Rows are points. A path goes straight from each point to the next, and from the last back to the first. The post is the endless flat space through its rows: a point in 2 columns, a line in 3, a plane in 4, and so on, so that a path can go around it. Count how often the path circles the post. Going back the other way cancels.

Post:
[[-19   2  16]
 [ 46  33  23]]
Path:
[[ -6  26  18]
 [  9  50  66]
 [-47 -13  54]
 [ 36  -6  16]
 [ 13 -15 -18]
 [-42  -3  -4]
 [-12  33  16]
 [-11  45  36]
 [-45  22   9]
 [ 87  54   4]
 [-45 -31  -4]
 [ 33  -1  31]
 [ 13 -22  36]
 [ 12   0  10]
 [-40 -10 -28]
 [ 75  85  25]
 [ 10  34  30]
 [-19 -17  55]
 [  5 -18  23]
 [106  34   1]
 [ 28  20 -24]
 [ 88  15  22]
 [-48 -27  24]
 [ 24  41  53]
 [-53  48  19]
 [-27  30 -16]
 [ 50  22   7]
 [ 34  10  19]
 [ 54  12  56]
 [-61   6  43]
 [  8  32  20]]
Times around: 0

Post (5 x 6):
[[ 31  -8  23 -21  34 -31]
 [ 11  22   8  27 -18  -9]
 [ 28  22 -21  33  -8 -17]
 [ 27  -9 -26 -35 -27  47]
 [-16  -5 -44 -15 -25  77]]
Path, 23 rows:
[[-58  10  -4  51 -61  52]
 [ 15  -2  22  32   6   6]
 [ 72  -1  10  -7  41   9]
 [ 24  19  21 -69  36 -10]
 [  0  53  -2  39 -44 -37]
 [ -8   8  10  28 -33 -22]
 [-28 -65 -48 -46  43  89]
 [102   3 -20  -8  11 -32]
 [  3  27 -57  12  -9  60]
 [ 18  24 -84 -36 -56  38]
 [ 80 -13 -38 -12 -27 -53]
 [ -2 -35 -44  -5  -8  38]
 [ 71 -55  59 -43  33 -24]
 [ 40   2 -11   7  77  -5]
 [ 41  59 -30  -4 -41   9]
 [ 17  21  15 -32 -27 -20]
 [-27 -16  38 -36 -31  33]
 [-13 -15   4  45  -9  37]
 [-16   5   6  47 -37  79]
 [ 26  40  21 -26  -7  28]
 [-54  10 -41   1   5  52]
 [ 24  24 -54  31 -50 -37]
 [-21 -46 -44 -22  25  50]]
Times around: 4

Post:
[[-12 -13  29 -59  19 -19  39  46 -23]
 [-28  -4  40 -20 -16 -56   2  -4 -64]
 [ -4   4 -15  23 -47  43 -11 -34  47]
 [-14  -3  -3 -21  35  -4 -14  12  46]
 [ -9 -14  52 -15  47 -54  13  88  31]
 [ 41 -16  11 -26 -10  20  16 -18  -1]
 [  4 -13  23 -76 -14   5  -7  29 -67]
 [-19  21 -53  44  43  -9 -27  17  11]]
Path:
[[ -1 -30  28 -13 -12  13 -40  32 -28]
 [-77  12 -64 -29  -7   7  27 -18 -42]
 [  2 -15 104 -69 -89 -29 -25  23   2]
 [ 16  -7  62  -6  32 -31  31  32  25]
 [ 23 -31 102  34 -32 -10 -24   3  15]
 [-21 -29 -47 -24  -1 -38 -28 -33 -29]
 [-51  -9 -43 -30  -9 -33  -8 -41  11]
 [ 26  36 -21  -6  -9 -11   2 -12  13]
 [ 19   1  72 -23 100 -69  44  46  32]
 [  9  -8 -33  30 -31  45  20 -49   4]
 [-18 -41  22  13 -25 -52 -23 -41  28]
 [-13  13  -7 -56   0 -60 -44   3 -25]
 [  4  35 -31  -5  87 -16 -29 -64  19]
 [-33  10 -28  35   8  79  -3  41  24]
 [-75 -12 -29  -5  46  28  19  78 -27]
 [ 42 -47  35  20 -37   0  31  35  48]
 [ 40   7 -63 -76  91 -59  34  19 -94]
 [ 17  27  27  -4   8  -3  -9  60   2]
 [ 48 -17  40   8  19  34  25   7 -40]
 [-16 -17 -38 -48  -4  51 -61  84  -3]
 [ 19  -1 -46 -40 -31  40 -15  10  24]
 [-46  46 -25  -3 -26   9 -30   4  40]
 [-24   9  10  27   2  17 -46  -8  20]]
Times around: 5

Post (11 x 12):
[[ 36  47 -28   3 -29   4  13  16 -59  20  22  33]
 [ -5   1  39  17 -25  62  55  -9 -49 -67  47 -31]
 [ -3 -31  20  47  16  22  89 -57  25 -40   8   7]
 [ 12 -28 -13  -3  47  19   0  -3  27 -25  -3 -35]
 [ 28  36 -25  -3  -1 -37   0 -27 -20  46  49  31]
 [ -1  11 -29 -14 -28  -2 -14  35  19  21  -8 -23]
 [-17  -2   4  52  22 -10  16  28  -2  79  -1  35]
 [-41 -30 -18 -35  40  31  -3  39  44 -18   3 -25]
 [ 15  11   8 -34 -13  -6   4  48 -32  -1  -6 -31]
 [ 25  29   6  -9 -10  -7 -36  19 -27  30  16  64]
 [-49  -6 -19  -1  34 -10 -28  46   1 -20 -18 -28]]
Path:
[[  14  -68   56  -78   23   96   37  -33   11  -83   10   27]
 [ -59   -4  -20   15   21   27    2   65  -16   49  -29   31]
 [ -23  -54  -25  -16   82   14    9  -23  -14  -62   13   16]
 [   9  -29   23  -38   49  -48    1  -21  -36    4   13   58]
 [  22  -18  -15  -10   30   36  -26  -62   34  -18   58  -29]
 [-121   33  -71   17   -1    1   67   20    4  -13    9  -89]
 [ -21  -43   36  -15   44    9   21  -45   64    9  -27   12]
 [ -23  -18  -11    2   33  -27   31  -13  -24   40    3   48]
 [ -23  -32  -20   39   31   40   87   21  -31   -1   -5    5]
 [  35  -11   11  -45    5  -33   16  -50   19   20  -41   35]
 [ -87  -16  -42   32   12  -40   18   32   28  100  -46  -13]
 [  99   34  -22  -38  -62  -16   32  -28  -73  -15   34   50]
 [ -80  -17    1   33   37   17  -14   63  -50  -72   24  -58]
 [  93   27  -30   77   19  -14   -5   -8  -19   20  -28    5]
 [  -1    1    5   -2   36   20   24   41   21   61  -10  -33]
 [ -13   56  -22   11   -9   -7   -3   21  -83  -16   18   -9]
 [ -55   37  -21   18   14   14   35   59  -28  -19   27    1]
 [  28   14  -11   39  -28   17   61   -4  -11   46   52   -9]
 [  61    1   36  -21  -54  -23    5   31  -36    4  -20  -11]
 [  44  -34   -8  -21    1    8  -34    7   17   36   30   16]
 [ -42  -14    9  -14  -38   38   39    4  -46  -69   32   22]
 [ -52  -14   10  -59   55  -38  -63  -15  -20    9   39   34]
 [  17   -4   16  -52   16   84   40   27  -13  -24   -6   -5]
 [ -36   10   67  -10   37   66   -4   43  -37  -75   14   56]
 [   1    5   12   74   -3  -34   23  -45   35   55   45  -28]
 [ -10   32   62  -44  -16   39   44   46  -64  -44   39  -35]
 [ -22   42  -13  -18  -24  -30  -21   32  -16   50  -41   82]
 [  18  -36   29   20   42   10   57  -73   22   28   -7   10]
 [  14   13  -43   44   34   29  -31   17    6   42  -10   33]
 [ -41    3  -12   27   56   18   35   30    3  -31    2  -50]
 [  20  -23   22   56   43   13    8   49  -28   11   12  -29]
 [  16  -36    8   58   14   16   11   28  -24   -3  -20   17]]
Times around: 1
